Every row gives one point. To make a cloud, some directions were put in groups of two or more. Within a group, all points are equally far from the middle, so they leave a hole (a ring in 2 directions, a hollow ball in 3). The other directions are filled evenly. Then the cloud was stretched, turned, moved and blurred a little. How many holes are there, and how many directions does each take, smallest first?
(in the rows, 128 means zero)

Cloud (14 x 2)
[[129  91]
 [131 165]
 [150 159]
 [140 163]
 [ 95 154]
 [110 163]
 [ 93 113]
 [167 106]
 [130 165]
 [169 139]
 [100 158]
 [118  94]
 [ 92 115]
 [110  98]]
Holes: 1 (2)

Cloud (22 x 3)
[[116 162 132]
 [139 125 144]
 [175 108 135]
 [ 99 153 153]
 [118 115  80]
 [ 88 145 111]
 [168 108 133]
 [101 136 123]
 [101 135 123]
 [ 80 139  89]
 [124 156 112]
 [ 84 142 116]
 [ 84 125 134]
 [113 127  81]
 [149  60  98]
 [118 181 151]
 [149 137 101]
 [159 143  88]
 [130  76  90]
 [ 97 125 155]
 [ 91  97 131]
 [141 156 150]]
Holes: 0

Cloud (20 x 3)
[[144  86 162]
 [169 179 127]
 [131  92 126]
 [131  94 124]
 [122 103 115]
 [153 129 154]
 [ 86 120 142]
 [124 147 168]
 [117 190  82]
 [ 99 116 117]
 [160 141 117]
 [150 142  97]
 [100 111 187]
 [151 146  96]
 [154 141 103]
 [ 96  89 129]
 [169 163 121]
 [101  92 124]
 [147  98 143]
 [105 154 103]]
Holes: 1 (2)

Cloud (31 x 4)
[[170 122  96 142]
 [142 112 175 118]
 [165  94 137 134]
 [109  74 152 127]
 [ 99 130 167 127]
 [ 85  94 152 102]
 [105 113  99 151]
 [ 78  98 124 113]
 [117 140 187 139]
 [150 113  87 154]
 [138  89 160  97]
 [161 135 104 110]
 [121 126 129  85]
 [132 104  79 144]
 [106 123 128  87]
 [150 133 114 185]
 [128 107 170 153]
 [116 111 134 170]
 [175 126 118 116]
 [172 101 107 134]
 [150 157 106 186]
 [160 138 122 191]
 [ 87 123 141 126]
 [115 125 132 178]
 [137  93 158 146]
 [112 126 105  93]
 [178 152 109 170]
 [161 135  90 142]
 [149 126  87 111]
 [111 146 161 114]
 [119 136 106 169]]
Holes: 1 (3)

Cloud (27 x 4)
[[ 96 153 108 147]
 [ 66 155 157 139]
 [113 174 102 107]
 [107 177 114 117]
 [ 82 164 113 132]
 [ 97 122 156  98]
 [138 151  94  97]
 [ 88 108 164 157]
 [189 127 113 135]
 [154 118 143 149]
 [171 157 123 137]
 [156 104 138 129]
 [ 74 162 135 134]
 [ 94 133 143 159]
 [149 126 168 122]
 [152 116 106 127]
 [176 149 123 108]
 [193 130 114 119]
 [ 93 171 113 117]
 [146 134 155 145]
 [194 135 117 126]
 [110 120 115 134]
 [ 69 118 149 147]
 [143 105 128 125]
 [137  99 147 117]
 [ 82 160 113 124]
 [ 64 153 165 138]]
Holes: 1 (3)

Cloud (55 x 6)
[[ 88 137 140 107 157  99]
 [100  72 124 115 108 129]
 [146 177 120 119 161 149]
 [170 145 139 164 162 129]
 [155 141 136 177 154 151]
 [142 154 123 195 118 137]
 [ 95 119 145 127 167 111]
 [108 142  71 122 110 115]
 [117 133 155 139 174 153]
 [119 191 124 131 115 100]
 [165 150 106 119  86 155]
 [154 163 139 183 113 103]
 [182 131 108 146  86 150]
 [187 165 132 148 149 119]
 [138  94 136 130 119  83]
 [ 94 123 135 158 139  95]
 [ 95 125 147  99  99  90]
 [168 179 125 144  93  92]
 [135 160  90 136  80 147]
 [132 124 147  97 109 168]
 [155 144 137 166  87  86]
 [ 88 142 153 149 125  96]
 [139 107  68 130 120 120]
 [111  96 105 155 145 124]
 [ 95 173 147 127 118 101]
 [111 166 173 146 120 120]
 [111 124 143 144  91 172]
 [123  98 151 125 134  88]
 [108 131  84  99 141 131]
 [125 164 151 109  83 115]
 [116 120 143 134 125 183]
 [144 159 123 110  68 123]
 [141  86 115 132  92  87]
 [127 163  87 143 125  88]
 [103  85 137  89 113 122]
 [140  72 105 131 109 123]
 [183 149 116 119  85 138]
 [131 187  99 151 112 124]
 [142 142  92 137 149  86]
 [127 153 130 106  68 124]
 [127 110 142 157  66 127]
 [133 127 162  82 142 125]
 [172 168 139 178 131 121]
 [ 94  74 120 121 104 127]
 [106 171 168 148 126 125]
 [155 158 136 101  88 141]
 [103 115 143 140  69 142]
 [ 80 133 142 139 141  99]
 [173 169 124 135  80  99]
 [138 129 177 126 160 129]
 [109 135 151 118  71 129]
 [136 159 109 121  97 168]
 [ 84 150 121 110 148 101]
 [173 169 118 127 163 122]
 [119 133 159 122  78 142]]
Holes: 3 (2, 2, 2)

Cloud (50 x 6)
[[122 137 168 156 137 166]
 [ 86 146  99 119 115 125]
 [105 137  76  93  85 144]
 [166 134 164 148 153  94]
 [126 125 126 175 123 170]
 [110 139 151 108  90 137]
 [170 110 122 117 113 167]
 [ 97 143  94  75 102 157]
 [138  89 132  98 149 134]
 [108  95  96 135 123 171]
 [108 144  85 117 161 169]
 [114 136 129  68  90 137]
 [147 150  97 116  94 167]
 [145 125 124  76 115  87]
 [101 157 117 147 151 120]
 [ 99 161  99 118 129 118]
 [173 151 142 105 134  88]
 [151  96 111 107 103 170]
 [144 168  82 123 131 147]
 [123 177 123 142 138 124]
 [129  99  83  96 109 162]
 [139 125 142  64  90 147]
 [180 125 145  86  98 137]
 [ 94 122 121 126 164 159]
 [165 103 155 159 129 141]
 [141 109 135 104 169 133]
 [128 146 151 159 175 158]
 [120 167 138 164 149 135]
 [ 90 116 108 114 125 194]
 [143 109 116  88  87  96]
 [136 118  69  92 124 137]
 [106 152  74  93 132 153]
 [ 98 143 101  74  97 153]
 [102 138  96  79 131 161]
 [150 165  85 124 128 152]
 [ 89 132 105 153 162 150]
 [ 99 152  79 115 115 122]
 [125 153 126  93  97 180]
 [105 113  93 150 132 123]
 [144 163  87 136 126 115]
 [164 114 129  80  76 124]
 [138  96 136 142  98 127]
 [140  95 166 112 125 163]
 [176 131 153  87 111 148]
 [174 146 119 136 125  92]
 [140 136 169 152 161 162]
 [163 118 127 168 152 154]
 [191 138 137  99 130 125]
 [108  97  87 128 130 168]
 [173 144 153  94 129 148]]
Holes: 3 (2, 2, 2)

Cloud (84 x 8)
[[147 162 120  93 122 119 101  93]
 [135  95  83 118 145 137 136  91]
 [120  88 180 128 132 148 104 142]
 [129 154 136 143 146  87 143 151]
 [119  96 125 146 103 185  98  78]
 [159 133 187 118 167 120  93 156]
 [149 149 142 102 143 139 140 122]
 [113 118  92  97 146 144 154 147]
 [143 169 144 104 125 118  97  99]
 [165 172 174 150 195 113 156 135]
 [162 137 158 116 103 163 111  91]
 [124 150 167 149 154 114 150 104]
 [ 99 148 128 114 134 122 142 156]
 [105 139 104  75  86 147 135 133]
 [147 125 140 101 105 122  51 126]
 [130 124 119 154  90 145 121  92]
 [157  76 134 155 111 128 133  94]
 [100 113 148 126 166  96 116 107]
 [173 131 144 152 143 138  57  96]
 [141 100 166 124 129 148 155  92]
 [160 109 124 140  98 134 105  89]
 [121  82 132 146 121 146  94 131]
 [101 138 161  93 138 141 152 162]
 [168 147 140 149 130 150 138  91]
 [138 136 100 111  80 129 200 139]
 [110 138 166 140  99  96 154 125]
 [121 169 160 136 183 142 139 124]
 [185  93 121  75 115 102 154 146]
 [155  88 132  83 145 102 122 135]
 [115 151 145 113 110  89  80 113]
 [124 117 184 135 142 156 166 122]
 [140 115 156 108 117 141 145 135]
 [142 164 161 111 129 114  53 148]
 [138  99 132 132 149 142 192 111]
 [136  90 121 112 120 106 152 116]
 [ 96 139 160 161 171 158 111  92]
 [ 98 148 151  84 165 135 151 180]
 [ 95 101 121 153  91 133 119 112]
 [124 156  99 101 168 107  98 114]
 [128 123  93 139 119  89 109 100]
 [150 155 168 159 175 145  98 112]
 [144 122 128  83 108 160 162 130]
 [100 141 129 142 119 101  78 105]
 [121 114 177  96 148 154 169 154]
 [167 153  71 115 111 166 147  79]
 [ 99 188 145 134 113 100  82 142]
 [175 102 109  65 157 125 106 123]
 [109 167 127 130 146  93  91 146]
 [189 140 139 135 140 128 169 117]
 [154 127 172  93  81 117 152 124]
 [175 149  86 141  97 127 118  96]
 [ 82 146 132 149 169 101  78 138]
 [ 66 163 207 121 161 124 109 132]
 [114 151 134 153 136 164 170 111]
 [150 152 136 137 182 114 135 136]
 [160 154 159  71 149 156 142 132]
 [135 142 128 121  84  88 138 128]
 [129 169 145 110 177 114  93 123]
 [133 135 130 139  86  92  85 110]
 [112 129 156 156 147 112 110  91]
 [135 120 144  92 115 125 105 148]
 [ 76 159 115  92 132 116 125 164]
 [154 159 150 111 137 118 108 153]
 [150 150 108  91  90 158 139 144]
 [158 183 162 142 185 118  92 124]
 [ 94 161 123  65 157 143 121 125]
 [172 156 168 175 150 109 130 123]
 [131 148 135 113 197  98 125 131]
 [142 115 144 180 101 134 121 126]
 [127 179 174 130 158 112 169 156]
 [129 139 180 133 166  93  99 130]
 [185 170 135 121 145 141  85 129]
 [142 152 167  81 129 156 138 112]
 [144 145 202 134  96 138 105 135]
 [186 176 126 116 144 126  75 108]
 [128  77 116 105 107 122 117 136]
 [128 137 151 103 111  72 119 119]
 [ 98 140 102 123  98 118  89  93]
 [136 126 170 122 155 130 146 112]
 [124 149 157 137 130 119 124 156]
 [143 119 140  95 145 128  83 151]
 [113 145 154 143 162 113 143  97]
 [ 99 100  91 116 121  99 146 117]
 [113 138 203 137 199 129  77 109]]
Holes: 0
